Each row of a before or after table is a point. One or more steps were done to the points. Then noise was added and the rows were shuffled. The steps act on how far a point lies along the listed directions, d1 being the first. What was done? A step turns or swaps two directions, mirrors them in a line or flattens them onto one, adds a multiple of one to another, or multiplies one. Angles are multiples of 10 degrees, from the lower direction toward the higher: turns from -170 to 170, lines from 10 to 170 but not 90. Use the fewest steps. Two steps may share a direction if one is a turn and the other turns, adds or multiplies; they go together, in the order done. Otherwise the lowest direction goes first.

Directions:
(1): [-30 -43]
(2): [-43  30]
Before:
[[ 31   1]
 [ 44 -50]
 [ 89 -51]
 [-39 -34]
 [ 36 -19]
 [ 72 -47]
 [-55  -8]
 [-38 -17]]
After:
[[-46 -31]
 [  5  11]
 [-30 -21]
 [ 11  13]
 [ 34  24]
 [ 26  21]
 [-41 -31]
 [ 25  12]]
Steps: flatten d1 and d2 onto the line at 20 degrees

Directions:
(1): [ 30 -12 -46 -22  75 -15  20  28]
(2): [ -8 -31 -41  20 -30 -65  33 -38]
(3): [ 50 -28 -53   6 -33  54 -23 -13]
(4): [-60  15 -50  47  -2  16  -8  45]
Before:
[[-30  21 -26  -6  94 -43  44  46]
 [ 15  11   4 -18  -8  37 -11  16]
 [-68   5 -69  47   2  33   4  30]
 [ -2  -1 -17  15  -8 -20   4 -27]
 [  1  21  32 -26   1  14 -20  10]
 [-13   6   9 -12  13  12   2 -11]
 [-56  37   4  30  -7  44 -34  27]
 [-12 -15  -7  10  34 -31  40  26]
 [-11  -8  -5  10 -20 -23   3  -9]]
After:
[[ -7 -22 -42  18  34 -13  35  29]
 [-23  24  31 -14   1  -9  -9  17]
 [-16   6 -90  15  92 -25  44  58]
 [-40  36   8  28 -13  58 -40  18]
 [-24  12   6  -9   8  -6  11  -3]
 [ -6 -14 -15  11 -32  -4 -11  -8]
 [ -5  -4 -67  28   5  80 -23  20]
 [  4  16  33 -25   4  20  -3  15]
 [  5  -9 -20  14 -14 -10  -4 -31]]
Steps: multiply d1 by 1.3; turn d3 and d4 by -40 degrees; turn d2 and d3 by 30 degrees

Directions:
(1): [-19 -42 -21  31  15  77 -60 -20 -18 -45  -7  -7]
(2): [ 50   4 -43  19  -5 -10  32   2 -84 -10 -24 -51]
(3): [ 36  39 -66   4  -4   8 -27 -23  40  29 -63  34]
(4): [-14  51  18  32  28  31  44  57  21 -54 -40   4]
(5): [-21  32 -43  56  37 -62 -23 -12  -1 -31  52  15]
(6): [ -4  -8 -54 -38  65  43  38  25  -4  36  45  16]
Before (14 x 12):
[[ 24   4 -55 -12  15 -88   6   7 -33  18  40   8]
 [ 92   7  -9 -20 -35 -63  20 -29 -58  42  -3 -35]
 [-26   2  -4  40   6 -43 -30  14 -22 -41  50  -6]
 [ 27 -14 -30 -44  -4  35 -25 -11  13  50 -13   9]
 [ 13 -33  14 -78 -25 -23  19 -14  20  95  16 -10]
 [-14 -19  20   9 -23 -31  -8 -41 -39 -10  31  -6]
 [-14 -11   6  16  11 -19 -24   3 -67 -30  42   6]
 [-18   2 -21  39  -9 -59  -2   5 -18 -39  31  14]
 [ 23   7 -11 -40  -8  34  18 -14  45  38 -56  28]
 [ -1  39  11  28 -25   4 -28  -3  50  -1 -70  40]
 [ 12   9 -33 -67  -2   2  39  25   3  42   1  14]
 [ 60  -8 -21 -27 -35 -31  32 -42 -43  72  -8 -45]
 [-29  49  38  52  10 -11   9   8 -10 -53 -15  19]
 [ 59  23  -6 -38 -34 -58  41 -16 -68  68  26 -27]]
After, 14 rows:
[[-16  -1 -51  -9  59 -32  22  10   5  36  73  -1]
 [ 68   9 -50 -23  15 -19 -14 -33 -15  49  21   9]
 [  0 -45  23 -39 -55  23  11   7  -4  14 -22   6]
 [ 30 -24 -21 -68  -2  23  24  29  -2  35 -21   8]
 [ 24  13 -76   1  26 -16  10 -37  -7  55  31  -1]
 [ 23  28 -39 -26  16   0  10 -15 -19  52  34  16]
 [ 17  13   3  35 -44 -26 -31 -21 -15  -2 -46   7]
 [ -5 -25  34 -36  -8  29 -14  16 -24   8   6  23]
 [  8  34 -52  31  29 -32   4 -18   4 -19  -7  15]
 [ -2 -40  48 -46 -38  32 -10  23  -2  14 -10  -9]
 [ 15  29 -64   4  45  -2  -6  10  -5  11  22   7]
 [ -7  38 -47 -11  29  -9  26  34  -2 -12   9  16]
 [-13 -34  17 -31 -15   7   0 -36 -20  24  27   9]
 [ -5   1  80  11 -46   3 -11 -19 -12 -14 -41   6]]
Steps: multiply d1 by 0.4; flatten d2 and d3 onto the line at 60 degrees; turn d4 and d6 by -50 degrees; multiply d5 by -1

Directions:
(1): [-77   8  65  84 -23 -18  -1   4  -6   9 -20  20 -12 -51  13  26  16  32
 -72 -17  24 -22 -45  -4]
(2): [ 20  10  45   2 -35   7  12  30  11 -44  45  19 -16  -5  32 -48  19  52
  53 -26 -46 -82   3  63]
(3): [ 10 -32 -45 -47 -21  13  71 -80  11 -25   4   2 -26 -46  41 -24  38 -26
 -66  25  13 -28 -21  24]
(4): [-26  24 -38   4  51  37 -28 -14  90 -66  44  51 -11  18   4 -10 -20  31
 -33 -53   2  41 -12 -10]
Before, 11 rows:
[[ -7  13 -28   2  28   4   4 -14  21   5  15   2   9  27  -8   0  -5   1
  -18  16  13  44  16 -21]
 [ 14 -26  -8 -10 -28  -5  57 -26 -26 -14   1 -23  -3 -27   5 -16  21   7
  -15  38  -8 -31  -6  36]
 [  2   8 -15  -1   6   0 -18  11  27 -17  23   8 -17  -3   6  -3   5  -1
    5 -14 -16 -13  -5  17]
 [-64 -14  67  34 -48 -49  40  -7 -59  25 -23 -18  11 -54  10  16  22  -6
  -48  28  16 -44 -39   1]
 [-45   9  86  73 -17 -28 -15  20 -40  37 -22  -3  10 -17  -8  23  29  21
   -8  11  23 -31 -21  -6]
 [-24   2  15  19 -32  -5  43 -19  28 -28  12   7 -53 -62  38 -18  37  13
  -66  -4  13 -46 -57  35]
 [-37   0  20  30   7  -6  -4  -4   6 -13  -3 -19  -8 -21  -6  17   4  15
  -25  -8  11  -2 -24 -10]
 [ -3  16  37  28 -14  -2  -5  54  13  -2  43  -2  17  20 -22   3  -6  33
   50 -12 -28 -10  10  24]
 [  4 -21 -16 -10 -14   5  32 -25   2 -11  -2   2 -11 -29   6  -3  22 -18
  -11   5  13 -24  -9  12]
 [-31  19  44  61 -13  -8  -3   9  30 -20  20  31 -22 -38  22  -5  32  70
  -37 -41   0 -41 -24  22]
 [ -5   3 -37  -6  50  38   2 -20  45 -21  16  32   0   6 -15  14  -4   9
  -42 -20  21  50  -1 -36]]
After (11 x 24):
[[-19 -13  12  17 -42 -23  50 -26 -12  12 -20 -20 -43 -66  27   3  41 -17
  -70  28  25 -33 -51  20]
 [-22 -17 -17  21   2  -7  30 -27 -13   3 -17 -18   5 -24 -15  18   5   1
  -52  30  16  20 -17  -2]
 [ 15 -19  20  10 -39 -26  37 -17 -37  37 -22 -19 -10 -43  18   4  47   9
  -21  20   9 -42  -8  15]
 [-16 -16  -7  11  -5   3  18 -18   3  -6  -8   6 -10 -31  -4  10  18 -16
  -21  -2  21 -10 -16   1]
 [ 14  -9   5  -1 -15 -11  10  29 -26  42   8 -34  29  19 -35  23  -4 -19
   38  30  -8  18  17   0]
 [ 23   3  32   1  -8  29  23  23  13 -31  38  29 -11 -10  14 -26  23  50
   22 -24 -22 -50   2  29]
 [-17  -4  -6   7  26   3   0 -36   7   7  -7   3   6   0  -8  13  21 -14
  -37  19  35  23 -12 -26]
 [  1  20   9   9   4   4   9  10  21 -16  40  13   1  22   9 -29   7  31
   14  -2 -13  -7  16  18]
 [-67 -12 -20  -4  10 -13  32 -54  13 -13  -7   5   7 -33   4  15   2 -24
  -94  13  39  30 -40 -31]
 [-14  -8   7   5   2   1  11 -14  10 -26   8 -22 -11 -20   4  -2   7  11
  -11  -1   2 -17 -19   5]
 [  6  -1   0  -1 -14 -14 -10  18 -12  11   1 -14 -10 -12   1   5  11 -15
   15  10 -14 -28   0  17]]
Steps: flatten d1 and d3 onto the line at 50 degrees; turn d2 and d4 by -110 degrees
